Each row of a before or after table is a point. The points were changed in one or more steps. Then noise was added and the rows were shuffled. The steps act on columns, c1 being the first. What was done? A step turns or swaps two columns, mirrors them in a line or flattens them onto one, adds a multiple of one to another, or multiplies or shifts one. Angles are multiples of 10 degrees, from the lower column toward the higher: turns from -170 to 170, lines from 10 to 170 but not 90. Use the fewest steps. Two steps may share a column if one is a turn and the other turns, adds or multiplies; they go together, in the order done. Otherwise the lowest column goes first.

Before (13 x 2)
0: -0.64 +0.08
1: -0.10 -0.04
2: +0.29 +0.10
3: -0.17 +0.08
4: -0.65 +0.56
5: +0.22 -0.35
6: -0.64 +0.55
7: +0.08 -0.26
8: -0.25 -0.16
9: -0.07 +0.31
10: +0.45 -0.29
11: +0.30 -0.05
12: +0.07 -0.50
After (13 x 2)
0: +0.14 +0.16
1: -0.02 +0.03
2: +0.04 +0.01
3: -0.26 -0.26
4: -0.09 -0.13
5: -0.05 -0.03
6: -0.21 -0.27
7: +0.02 +0.06
8: -0.16 -0.21
9: -0.04 -0.04
10: +0.08 +0.12
11: -0.08 -0.08
12: +0.17 +0.18
Steps: flatten c1 and c2 onto the line at 50 degrees

Before (11 x 6)
0: -0.61 -0.15 -0.05 -0.42 -0.19 +0.19
1: +0.04 -0.02 -0.05 +0.41 -0.48 +0.24
2: +0.04 -0.23 +0.06 +0.28 -0.25 +0.34
3: -0.55 -0.26 +0.06 -0.05 +0.02 +0.15
4: -0.42 +0.01 -0.42 -0.46 +0.15 -0.20
5: -0.21 +0.44 -0.33 -0.05 -0.08 -0.09
6: +0.20 +0.06 +0.03 +0.06 -0.35 +0.03
7: +0.24 +0.16 +0.20 +0.18 -0.39 -0.15
8: +0.01 +0.30 -0.44 -0.39 -0.14 -0.08
9: +0.10 +0.38 -0.36 +0.02 -0.38 -0.23
10: -0.28 -0.04 +0.12 -0.21 +0.00 +0.37
After (11 x 6)
0: -0.14 -0.25 +0.05 -0.05 +0.01 +0.15
1: +0.44 -0.20 +0.05 +0.27 -0.27 +0.34
2: +0.38 +0.30 -0.44 -0.38 -0.12 -0.09
3: -0.19 -0.15 -0.05 -0.43 -0.20 +0.18
4: -0.01 +0.04 -0.42 -0.46 +0.13 -0.20
5: +0.13 -0.04 +0.13 -0.20 +0.01 +0.37
6: +0.63 +0.16 +0.20 +0.16 -0.39 -0.15
7: +0.49 +0.39 -0.34 +0.02 -0.40 -0.22
8: +0.43 -0.04 -0.03 +0.41 -0.51 +0.22
9: +0.24 +0.43 -0.31 -0.05 -0.10 -0.11
10: +0.62 +0.05 +0.04 +0.05 -0.34 +0.03
Steps: shift c1 by +0.40

Before (14 x 11)
0: -0.06 +0.36 +0.20 +0.07 -0.17 -0.13 +0.16 +0.04 +0.36 -0.31 -0.12
1: +0.07 -0.32 +0.03 -0.42 +0.17 +0.36 -0.48 +0.24 -0.38 +0.09 +0.24
2: +0.23 +0.29 -0.12 +0.16 -0.23 -0.05 +0.06 -0.15 +0.26 -0.30 +0.26
3: +0.10 +0.21 +0.13 +0.02 -0.30 -0.41 +0.64 +0.04 +0.26 -0.23 +0.12
4: +0.13 +0.14 +0.32 -0.30 +0.17 -0.06 +0.11 -0.40 +0.20 -0.34 +0.20
5: -0.09 -0.49 -0.16 +0.48 -0.38 -0.66 -0.65 -0.41 +0.37 +0.36 +0.27
6: +0.29 +0.13 +0.24 -0.10 -0.27 -0.15 -0.05 +0.00 +0.02 +0.01 +0.23
7: -0.14 +0.58 +0.73 +0.01 -0.22 +0.19 +0.15 +0.13 -0.01 -0.01 +0.51
8: +0.23 -0.11 +0.56 -0.12 +0.38 +0.30 -0.29 +0.04 -0.29 -0.16 +0.05
9: -0.13 +0.17 -0.28 +0.00 +0.05 -0.48 +0.11 -0.33 +0.26 -0.06 +0.02
10: +0.21 +0.27 +0.42 -0.04 +0.37 -0.06 -0.09 +0.23 +0.09 -0.13 +0.43
11: +0.11 +0.09 +0.25 -0.05 +0.32 +0.23 +0.15 -0.04 -0.48 -0.40 +0.21
12: +0.17 +0.04 -0.27 +0.25 -0.32 -0.05 +0.40 -0.19 +0.37 +0.39 +0.00
13: +0.22 +0.65 +0.29 -0.03 -0.06 -0.31 +0.19 -0.15 -0.01 -0.15 +0.02
After (14 x 11)
0: +0.01 +0.35 +0.18 +0.09 -0.15 -0.08 -0.09 +0.04 +0.33 -0.27 -0.14
1: -0.01 +0.11 +0.24 +0.00 -0.28 -0.12 +0.20 +0.03 +0.01 +0.00 +0.20
2: +0.00 +0.12 +0.42 +0.25 +0.16 -0.05 +0.15 -0.41 +0.19 -0.36 +0.22
3: +0.00 +0.16 -0.18 +0.09 +0.02 -0.32 -0.08 -0.34 +0.27 -0.05 +0.02
4: -0.01 +0.67 +0.36 +0.16 -0.06 -0.25 -0.03 -0.16 +0.03 -0.14 +0.00
5: +0.01 +0.28 +0.35 -0.07 +0.41 -0.04 -0.04 +0.23 +0.07 -0.14 +0.46
6: -0.02 -0.52 -0.03 -0.81 -0.36 -0.50 -0.01 -0.39 +0.36 +0.37 +0.26
7: -0.03 +0.57 +0.66 +0.15 -0.23 +0.11 -0.04 +0.14 -0.03 -0.02 +0.50
8: +0.01 -0.32 +0.01 -0.20 +0.18 +0.22 +0.53 +0.23 -0.34 +0.10 +0.24
9: +0.00 +0.30 -0.01 -0.02 -0.26 -0.02 -0.15 -0.11 +0.23 -0.32 +0.28
10: +0.01 +0.21 +0.12 +0.54 -0.29 -0.28 -0.28 +0.05 +0.23 -0.24 +0.09
11: -0.01 +0.08 +0.26 +0.16 +0.28 +0.18 -0.14 -0.04 -0.46 -0.40 +0.18
12: +0.01 -0.10 +0.59 -0.21 +0.43 +0.22 +0.12 +0.05 -0.28 -0.16 +0.06
13: +0.00 +0.06 -0.20 +0.21 -0.31 -0.04 -0.35 -0.18 +0.39 +0.40 -0.02
Steps: multiply c1 by 0; add -0.3 times c8 to c3; turn c4 and c7 by -120 degrees; add -0.3 times c5 to c7; multiply c6 by 0.7
